Rows are points. The points of each table are mixes of a few directions, plus a little noise. Count the directions of each table, and those that both share. Where both have some left over, give the other angles between the two spaces (their principal angles), to ten degrees, smallest first.

First (6 x 2):
1.6 4.8

0.8 2.4

-1.6 -5.2

2.0 6.3

-2.4 -8.0

0.0 -0.3
Second (5 x 2):
-0.2 0.7

0.1 -0.6

-1.7 7.9

-0.2 0.7

1.9 -8.7
Directions: first 1, second 1, shared 0; angles 30

First, 7 rows:
-3.7 0.3 -2.0 1.1 -0.8 2.3

-11.3 0.4 -6.2 3.5 -2.1 6.4

6.6 -0.3 3.6 -2.1 1.2 -3.7

-5.3 0.2 -3.0 1.5 -1.0 3.2

11.2 -0.4 6.1 -3.6 2.1 -6.7

2.3 -0.1 1.3 -0.8 0.6 -1.5

-0.1 0.2 -0.1 0.0 0.1 0.0
Second (7 x 6):
6.7 0.5 3.7 -2.1 1.2 -5.6

-7.4 8.0 -3.6 2.9 -0.6 -2.7

-6.7 -4.1 0.0 2.6 -5.8 0.7

-0.1 5.6 6.6 3.4 -1.4 3.1

3.7 -5.9 -0.6 -2.8 0.7 -0.7

4.1 0.6 -2.2 -2.7 4.4 0.0

-0.4 -4.8 -3.8 -1.4 1.6 5.2
Directions: first 1, second 4, shared 1

First, 9 rows:
0.2 -3.1 -2.7 -1.8 2.0 -3.9 1.3 -3.4 0.3 1.0 0.6

-2.6 6.2 -1.4 5.8 5.6 5.5 -1.4 -1.8 -3.4 -0.7 -1.4

-2.3 -10.3 0.2 6.7 3.6 -6.9 -1.5 0.9 -3.6 0.5 -6.4

3.6 5.3 -2.5 -5.4 -6.7 3.4 2.4 -0.7 3.2 0.3 4.9

-0.1 -0.5 4.2 3.5 -3.9 2.1 -2.0 5.8 -0.6 -1.2 -2.9

2.1 1.0 3.9 -4.2 -6.7 0.5 0.2 7.1 1.3 1.7 5.8

-0.1 -3.0 -3.4 5.7 -0.7 -1.0 0.0 -0.7 -2.4 0.1 -3.8

-2.1 8.0 2.7 -0.2 4.9 7.1 -1.7 -4.2 2.2 -4.1 -3.5

1.2 -3.6 -0.8 -9.9 2.0 -6.8 2.7 -3.1 2.9 2.5 6.4
Second, 10 rows:
0.7 -2.1 2.7 -0.6 -0.5 2.3 5.9 -2.1 -6.7 -8.2 5.0

1.8 -6.7 -1.4 3.1 3.6 8.9 3.3 -1.7 5.1 -1.9 4.5

5.3 -2.6 -1.7 5.1 4.0 2.2 -0.4 -0.9 6.1 -3.1 1.6

-2.3 0.5 -0.2 -1.7 -0.8 0.4 -0.9 0.7 0.2 3.6 -1.2

-7.2 3.5 0.2 -5.6 -3.9 -2.0 -2.3 2.2 -2.9 8.9 -4.2

2.5 -0.5 -0.4 2.0 1.3 -0.1 -0.1 -0.4 1.5 -2.3 0.5

3.2 -4.4 -2.2 4.1 3.9 5.4 0.0 -0.7 7.2 0.0 1.9

2.5 6.3 -1.8 1.5 -0.2 -8.9 -7.8 2.2 4.7 4.9 -6.9

-4.6 5.9 3.5 -6.0 -5.7 -7.3 0.7 1.1 -11.3 -0.4 -2.3

-1.4 0.6 1.2 -1.7 -1.4 -0.6 1.8 -0.2 -3.7 -1.4 0.7
Directions: first 5, second 3, shared 0; angles 70, 80, 90
